Each row of a before or after table is a point. The points were changed in one or more steps. Then noise was added and the rows were shuffled. The steps act on columns, c1 being the first. Write out the steps. A step turns or swaps two columns, mirrors them in a line or flattens them onto one, adds a multiple of one to another, or multiplies or shifts one. Angles are multiples of 10 degrees, from the lower column toward the higher: turns from -170 to 170, lines from 10 to 170 but not 90. Use the fewest steps. Two steps may share a column if one is a turn and the other turns, adds or multiplies; they go together, in the order done. Otherwise the lowest column goes first.

Before (14 x 2):
[[ 0.19  0.12]
 [ 0.51  0.42]
 [ 0.39  0.33]
 [ 0.31  0.19]
 [ 0.28  0.33]
 [-0.18  0.15]
 [ 0.30  0.49]
 [-0.39  0.04]
 [ 0.36  0.28]
 [ 0.06 -0.20]
 [-0.44 -0.22]
 [-0.53 -0.01]
 [-0.01 -0.04]
 [-0.20 -0.08]]
After (14 x 2):
[[ 0.07 -0.18]
 [-0.16  0.07]
 [ 0.23  0.42]
 [-0.40 -0.07]
 [-0.17 -0.07]
 [ 0.11  0.49]
 [-0.38 -0.37]
 [-0.53 -0.19]
 [ 0.17  0.26]
 [ 0.25  0.43]
 [ 0.14  0.17]
 [ 0.26  0.57]
 [-0.01 -0.02]
 [ 0.21  0.41]]
Steps: turn c1 and c2 by 20 degrees

Before, 13 rows:
[[-0.03 -0.08 -0.25]
 [-0.34  0.02 -0.03]
 [-0.62  0.48  0.01]
 [-0.09  0.16  0.32]
 [-0.16  0.24  0.21]
 [-0.45  0.44  0.61]
 [-0.18  0.23  0.18]
 [ 0.04  0.10  0.35]
 [-0.33 -0.10 -0.06]
 [ 0.11 -0.23 -0.29]
 [-0.86  0.00  0.36]
 [-0.05 -0.06  0.01]
 [-0.21 -0.30 -0.14]]
After (13 x 3):
[[-0.11 -0.01  0.04]
 [ 0.18  0.13  0.25]
 [ 0.14  0.03 -0.02]
 [ 0.30  0.28  0.25]
 [ 0.02 -0.25 -0.15]
 [ 0.12 -0.21 -0.28]
 [-0.01  0.33  0.08]
 [ 0.25 -0.20 -0.36]
 [-0.12  0.10  0.06]
 [ 0.05 -0.26 -0.17]
 [-0.24 -0.53 -0.51]
 [-0.43 -0.43  0.10]
 [-0.62 -0.07 -0.34]]
Steps: shift c1 by 0.20; turn c2 and c3 by 170 degrees

Before (10 x 4):
[[-0.16 -0.27  0.03  0.06]
 [-0.15  0.37 -0.17  0.11]
 [-0.04  0.11 -0.14  0.01]
 [ 0.12 -0.33  0.14  0.03]
 [ 0.06 -0.26 -0.28 -0.19]
 [-0.03 -0.56  0.06 -0.29]
 [ 0.00  0.26 -0.34  0.04]
 [-0.08  0.01  0.42  0.37]
 [-0.04  0.21  0.28 -0.02]
 [ 0.05  0.21  0.25  0.41]]
After, 10 rows:
[[-0.11 -0.40  0.25  0.07]
 [ 0.17  0.32  0.19 -0.03]
 [-0.26  0.59  0.17  0.18]
 [-0.26  0.44 -0.17  0.02]
 [-0.21 -0.40 -0.50 -0.19]
 [-0.14  0.19 -0.07 -0.01]
 [ 0.20 -0.49  0.07  0.06]
 [ 0.02 -0.90 -0.39 -0.31]
 [ 0.19  0.33  0.74  0.45]
 [ 0.30  0.02  0.86  0.40]]
Steps: turn c1 and c3 by -50 degrees; add 1.5 times c4 to c3; multiply c2 by 1.6

Before (11 x 8):
[[-0.06 -0.07  0.33  0.34  0.01  0.02  0.00 -0.16]
 [-0.02  0.16  0.63 -0.32 -0.17 -0.24 -0.03  0.26]
 [-0.15  0.13  0.24  0.42  0.25  0.43 -0.31  0.06]
 [-0.09  0.31  0.10  0.12  0.48  0.14  0.26 -0.07]
 [-0.34  0.08  0.33 -0.29 -0.32 -0.45  0.02  0.04]
 [-0.33 -0.15 -0.13  0.45  0.42 -0.30 -0.38 -0.44]
 [ 0.03 -0.03 -0.11  0.54  0.05  0.10 -0.18 -0.58]
 [-0.28 -0.10  0.40  0.63  0.51  0.41  0.19 -0.24]
 [-0.29  0.22  0.25 -0.06 -0.55 -0.31  0.12  0.58]
 [-0.03 -0.59 -0.41  0.36  0.30  0.05 -0.23 -0.35]
 [-0.43 -0.13 -0.12  0.04  0.07  0.21 -0.15 -0.35]]
After:
[[ 0.14  0.36  0.48 -0.09 -0.15  0.03  0.28  0.11]
 [ 0.39  0.02  0.19  0.13  0.26  0.11  0.04  0.09]
 [ 0.43  0.34 -0.09  0.26 -0.15  0.38 -0.12  0.45]
 [-0.33 -0.03  0.20 -0.20  0.63 -0.05 -0.05 -0.33]
 [ 0.11 -0.17 -0.39 -0.21  0.42 -0.23  0.13 -0.61]
 [ 0.36 -0.37  0.06  0.20 -0.55  0.25 -0.25  0.31]
 [ 0.44  0.04  0.32  0.08  0.09 -0.29 -0.35  0.32]
 [ 0.21  0.08 -0.02 -0.31 -0.16  0.13 -0.16  0.41]
 [ 0.64  0.07  0.61  0.08  0.09 -0.08  0.21  0.45]
 [-0.07  0.06 -0.15 -0.42  0.42  0.26  0.03 -0.34]
 [ 0.57  0.16  0.26 -0.06 -0.32  0.57 -0.35  0.04]]
Steps: mirror c1 and c4 in the line at 60 degrees; add -0.7 times c8 to c2; turn c6 and c8 by 130 degrees; mirror c3 and c5 in the line at 30 degrees

Before:
[[-0.05  0.12  0.14  0.37  0.01  0.19  0.03  0.11 -0.19]
 [-0.09 -0.20 -0.04 -0.18 -0.31  0.28 -0.14  0.24 -0.25]
 [-0.05 -0.12 -0.09 -0.12 -0.25  0.29  0.62 -0.27 -0.28]
 [-0.36  0.27 -0.71 -0.11 -0.41 -0.06 -0.32  0.17 -0.23]
 [ 0.04 -0.09  0.40 -0.02 -0.27 -0.21 -0.30 -0.19 -0.02]
 [-0.13 -0.08  0.27 -0.10 -0.02 -0.05 -0.03  0.17  0.36]
 [ 0.08 -0.18 -1.57 -0.14 -0.01  0.00 -0.29  0.09 -0.14]
 [-0.15 -0.25  0.38  0.79 -0.33  0.10  0.05  0.09 -0.08]
 [-0.10 -0.03  0.35 -0.07  0.02 -0.11 -0.11  0.13 -0.34]
 [ 0.17  0.21  0.18  0.06 -0.23  0.25 -0.43  0.07  0.12]
 [ 0.17  0.11  0.40 -0.01  0.08 -0.03 -0.21  0.06  0.05]
 [-0.32  0.10  0.40  0.41 -0.09  0.49  0.17 -0.58 -0.21]
 [ 0.27  0.41  0.11  0.07 -0.34 -0.11 -0.23  0.05 -0.05]
 [-0.26 -0.17  0.16 -0.07 -0.05  0.10  0.57  0.02 -0.11]]
After:
[[-0.16 -0.01 -0.17  0.04 -0.54 -0.38  0.11 -0.04 -0.68]
 [ 0.56  0.32 -0.07 -0.09 -0.94 -0.10  0.21  0.13 -0.10]
 [ 0.17 -0.08 -0.02  0.03 -0.59  1.60  0.25  0.03 -0.22]
 [ 0.09 -0.07 -0.24  0.04 -0.85 -0.38  0.12  0.31 -0.01]
 [ 0.33  0.02  0.00 -0.11 -0.54 -0.40  0.12  0.09  0.14]
 [ 0.29  0.12  0.30 -0.04 -0.83 -0.14  0.34  0.28  0.21]
 [-0.12 -0.05  0.19 -0.01 -0.62 -0.05 -0.02 -0.08 -0.42]
 [-0.13 -0.04  0.29  0.07 -0.85  0.12 -0.65 -0.21 -0.50]
 [-0.33 -0.51  0.10  0.28 -0.95 -0.37 -0.01 -0.09 -0.13]
 [-0.16 -0.02  0.26  0.02 -0.92  0.05  0.26 -0.10 -0.52]
 [-0.23 -0.04 -0.04 -0.01 -0.62 -0.28  0.10 -0.14  0.71]
 [-0.50 -0.03  0.08  0.06 -0.65 -0.21 -0.48 -0.34 -0.19]
 [-0.66 -0.11  0.41  0.01 -0.66 -0.36 -0.50  0.37 -0.46]
 [-0.77  0.24 -0.07 -0.10 -0.99  0.73  0.32  0.08 -0.45]]
Steps: multiply c1 by 2; flatten c2 and c4 onto the line at 150 degrees; turn c3 and c6 by -90 degrees; shift c5 by -0.60; turn c7 and c8 by -140 degrees; multiply c9 by 2

Before, 14 rows:
[[ 0.27  0.11  0.26  0.50  0.01 -0.33 -0.09  0.07 -0.26  0.80  0.30]
 [-0.42 -0.34 -0.23 -0.06 -0.15  0.44 -0.08 -0.50  0.20  0.17 -0.36]
 [ 0.22  0.15  0.36  0.19  0.38 -0.56 -0.05  0.35  0.02  0.46  0.33]
 [-0.23  0.08 -0.19 -0.16 -0.02 -0.03 -0.30 -0.48 -0.21 -0.04 -0.46]
 [ 0.08 -0.08 -0.25  0.23 -0.22  0.32 -0.36 -0.02  0.41  0.04  0.09]
 [-0.03  0.05  0.31  0.39 -0.31  0.21  0.18  0.09  0.10 -0.02 -0.07]
 [-0.39 -0.21 -0.14 -0.19  0.13  0.00 -0.04  0.12 -0.22  0.29 -0.61]
 [ 0.51  0.22  0.35  0.12 -0.03 -0.43  0.09  0.46 -0.42  0.42  0.05]
 [ 0.06 -0.36  0.57  0.59 -0.48 -0.20 -0.25  0.18  0.18 -0.10  0.25]
 [-0.13 -0.41 -0.42  0.11 -0.13 -0.04  0.19 -0.24 -0.08 -0.11 -0.23]
 [-0.39 -0.12 -0.06 -0.21  0.12  0.20  0.17 -0.31 -0.20 -0.10 -0.10]
 [-0.23 -0.24 -0.16  0.07 -0.09  0.33 -0.33  0.01 -0.27  0.07  0.13]
 [ 0.31  0.00  0.32 -0.14 -0.29 -0.37 -0.07  0.20 -0.02  0.60  0.39]
 [ 0.15 -0.41  0.11 -0.09  0.22  0.24 -0.05 -0.26 -0.17  0.05 -0.38]]
After (14 x 11):
[[-0.04  0.01  0.42 -0.45 -0.42 -0.39  0.35  0.04 -0.52 -0.41 -0.19]
 [ 0.33  0.45  0.47 -0.58 -0.42 -0.45 -0.03  0.31 -0.05 -0.59 -0.04]
 [-0.33 -0.75  0.61  0.32 -0.33 -0.22  0.31  0.04 -0.06  0.20  0.07]
 [-0.15 -0.38 -0.10 -0.37  0.37  0.05 -0.42  0.13 -0.08 -0.34  0.39]
 [-0.38 -0.68 -0.40  0.66  0.25  0.45 -0.21 -0.43 -0.26 -0.01  0.29]
 [-0.22 -0.76 -0.47  0.49  0.01 -0.06 -0.25 -0.12  0.15  0.05 -0.04]
 [ 0.22  0.24  0.26  0.41 -0.22 -0.29  0.25 -0.04 -0.34 -0.68 -0.16]
 [-0.17  0.16 -0.32  0.52  0.19 -0.06 -0.14 -0.35  0.12 -0.13  0.55]
 [-0.14 -0.46 -0.21  0.03  0.12  0.33  0.31  0.07  0.13 -0.25  0.11]
 [-0.27  0.14  0.25  0.23 -0.11  0.21 -0.17 -0.04 -0.06  0.11 -0.14]
 [ 0.30 -0.77  0.05  0.31  0.02  0.19 -0.28 -0.30  0.03 -0.17  0.30]
 [-0.14 -0.26 -0.20  0.22  0.41  0.17 -0.26 -0.26  0.21 -0.10 -0.08]
 [ 0.47  0.32  0.47 -0.30  0.09 -0.59  0.30  0.19 -0.33 -0.31 -0.17]
 [-0.12 -0.24 -0.25  0.25 -0.21  0.37  0.37  0.08 -0.28  0.25  0.17]]
Steps: turn c1 and c5 by -50 degrees; multiply c2 by 2; add -1.5 times c8 to c4; turn c3 and c8 by -20 degrees; turn c7 and c11 by -130 degrees; turn c9 and c10 by 130 degrees

Before:
[[ 0.10  0.14  0.27 -0.24 -0.04 -0.04  0.04 -0.45 -0.34 -0.25  0.02 -0.02
  -0.11  0.36]
 [-0.04 -0.08  0.14  0.01  0.53 -0.30 -0.11 -0.01 -0.25 -0.27 -0.28  0.06
   0.06  0.05]
 [ 0.31 -0.02 -0.25 -0.33 -0.18  0.30 -0.12 -0.03  0.28 -0.30  0.08  0.28
   0.42  0.14]
 [ 0.08  0.10  0.49  0.01  0.42 -0.20 -0.28 -0.40 -0.15 -0.31 -0.16  0.19
  -0.24  0.05]
 [-0.17 -0.25 -0.15  0.03  0.07  0.23  0.21 -0.02  0.01 -0.32 -0.41  0.48
   0.31 -0.18]
 [ 0.20 -0.26  0.01 -0.35  0.05 -0.06  0.40 -0.25  0.26  0.12 -0.13 -0.18
  -0.11  0.43]
 [-0.33 -0.67 -0.31  0.07 -0.04  0.46  0.26  0.00  0.06  0.02 -0.40 -0.08
   0.07 -0.08]
 [ 0.22 -0.40 -0.27 -0.35  0.08  0.18  0.42 -0.61  0.02  0.23 -0.23 -0.36
  -0.07  0.27]]
After, 8 rows:
[[-0.27  0.34  0.30 -0.35  0.13 -0.16  0.73  0.16  0.14 -0.12 -0.07 -0.47
  -0.06  0.31]
 [-0.07 -0.13 -0.36 -0.29 -0.02  0.30  0.39 -0.45  0.20  0.14  0.08  0.02
  -0.10  0.38]
 [-0.02 -0.17 -0.56  0.00  0.42  0.25  0.22 -1.12 -0.05  0.11 -0.55  0.11
  -0.26  0.08]
 [-0.32 -0.08  0.16 -0.33 -0.21 -0.37 -0.06 -0.27  0.09  0.38 -0.19  0.28
   0.46  0.10]
 [ 0.07  0.10 -0.29  0.02  0.50  0.38 -0.03 -0.23 -0.03  0.24 -0.70 -0.09
   0.10  0.04]
 [ 0.15  0.28  0.00  0.04  0.12 -0.17  0.12  0.43  0.15  0.37 -1.46  0.21
   0.33 -0.22]
 [ 0.23  0.73  0.28  0.12 -0.02 -0.38  0.15  0.59  0.30  0.11 -0.77 -0.28
   0.09 -0.11]
 [-0.23  0.25  0.00 -0.39  0.02 -0.20  0.39  0.53 -0.25 -0.17 -0.06 -0.18
  -0.13  0.40]]
Steps: turn c1 and c2 by -170 degrees; turn c3 and c10 by -160 degrees; turn c6 and c9 by 130 degrees; turn c7 and c8 by 60 degrees; multiply c8 by 2.5; turn c11 and c12 by 30 degrees; multiply c11 by 2.5

Before (11 x 18):
[[ 0.05  0.25 -0.19  0.57 -0.44  0.07 -0.06  0.40 -0.47 -0.31 -0.07  0.04
  -0.03  0.45  0.42 -0.04 -0.04  0.23]
 [ 0.16  0.13  0.35  0.68  0.13  0.12  0.22  0.00  0.44  0.08  0.52 -0.15
  -0.19 -0.22  0.34  0.35 -0.71  0.10]
 [-0.07 -0.21  0.33  0.21 -0.40  0.25  0.02  0.55 -0.26  0.02  0.35  0.00
   0.25  0.42  0.00 -0.05  0.00  0.07]
 [ 0.25 -0.07 -0.07 -0.41 -0.05  0.12  0.61 -0.24  0.24  0.39  0.01 -0.02
  -0.07 -0.21  0.20  0.15 -0.36  0.37]
 [-0.33 -0.17  0.06  0.01  0.35  0.29  0.06 -0.03  0.59  0.14  0.29 -0.28
  -0.31 -0.16  0.35  0.43  0.03  0.04]
 [-0.01  0.80 -0.15  0.00 -0.10 -0.35 -0.47 -0.07  0.38 -0.31  0.38 -0.77
   0.24 -0.18 -0.03 -0.13 -0.60 -0.31]
 [-0.18 -0.19 -0.31  0.14  0.00 -0.50  0.02 -0.27  0.12  0.19  0.12 -0.05
   0.24 -0.16  0.24 -0.49  0.48  0.10]
 [-0.19 -0.04 -0.17  0.14  0.69  0.04 -0.08  0.21  0.05 -0.22 -0.01  0.17
  -0.29  0.05 -0.45  0.05  0.07  0.56]
 [ 0.68 -0.21 -0.03  0.41  0.23  0.19 -0.06  0.27  0.29  0.06  0.74  0.33
  -0.22 -0.15 -0.24  0.12 -0.01 -0.17]
 [-0.25  0.19  0.47 -0.58 -0.01 -0.90 -0.06 -0.25  0.13 -0.05 -0.26  0.12
   0.29  0.26  0.00 -0.17  0.54  0.28]
 [ 0.57  0.07  0.04  0.17 -0.11  0.09 -0.12 -0.12  0.19 -0.03  0.28 -0.15
   0.10  0.24  0.04 -0.30 -0.01  0.47]]
After:
[[ 0.17  0.26  0.03  0.56 -0.57 -0.05 -0.05 -0.29 -0.48 -0.08 -0.08 -0.03
  -0.06  0.36  0.42 -0.06  0.03 -0.30]
 [ 0.08  0.15 -0.27  0.68  0.25 -0.23  0.24 -0.01  0.44 -0.07  0.51  0.23
  -0.36 -0.04  0.35  0.45  0.62  0.12]
 [-0.03 -0.03  0.04  0.13  0.18 -0.30 -0.09 -0.42  0.05  0.02 -0.01 -0.06
  -0.30 -0.55 -0.46  0.07 -0.19 -0.49]
 [ 0.02 -0.07 -0.06 -0.42  0.19 -0.20  0.60  0.27  0.24 -0.03  0.00  0.04
  -0.17  0.04  0.19  0.19  0.33 -0.33]
 [-0.29 -0.17 -0.28  0.01  0.28  0.03  0.06 -0.07  0.59  0.18  0.29  0.38
  -0.17 -0.27  0.35  0.54 -0.08 -0.10]
 [ 0.44  0.07 -0.10  0.17 -0.27 -0.35 -0.11  0.12  0.20 -0.27  0.27  0.10
   0.13 -0.01  0.02 -0.40  0.08 -0.33]
 [ 0.50 -0.22 -0.16  0.40  0.22  0.20 -0.06 -0.31  0.29 -0.28  0.73 -0.24
  -0.30 -0.06 -0.24  0.15 -0.10  0.01]
 [-0.21 -0.19  0.58  0.15  0.15 -0.06  0.01  0.28  0.11  0.12  0.11 -0.02
   0.39 -0.05  0.24 -0.64 -0.36 -0.09]
 [ 0.13  0.79  0.38  0.02  0.12  0.20 -0.46  0.11  0.37 -0.07  0.38  0.64
   0.26  0.13 -0.01 -0.17  0.74  0.24]
 [-0.17  0.19  0.53 -0.59 -0.24 -0.75 -0.07  0.20  0.13  0.10 -0.26 -0.19
   0.40 -0.16  0.01 -0.22 -0.42  0.47]
 [-0.05 -0.20 -0.38  0.21 -0.52 -0.16  0.01 -0.46 -0.26  0.03  0.36 -0.09
   0.22  0.41  0.00 -0.07  0.09  0.06]]
Steps: flatten c1 and c10 onto the line at 150 degrees; turn c3 and c6 by 120 degrees; turn c6 and c18 by 130 degrees; turn c5 and c14 by 70 degrees; turn c8 and c14 by 160 degrees; turn c12 and c13 by 160 degrees; turn c13 and c17 by -160 degrees; multiply c16 by 1.3
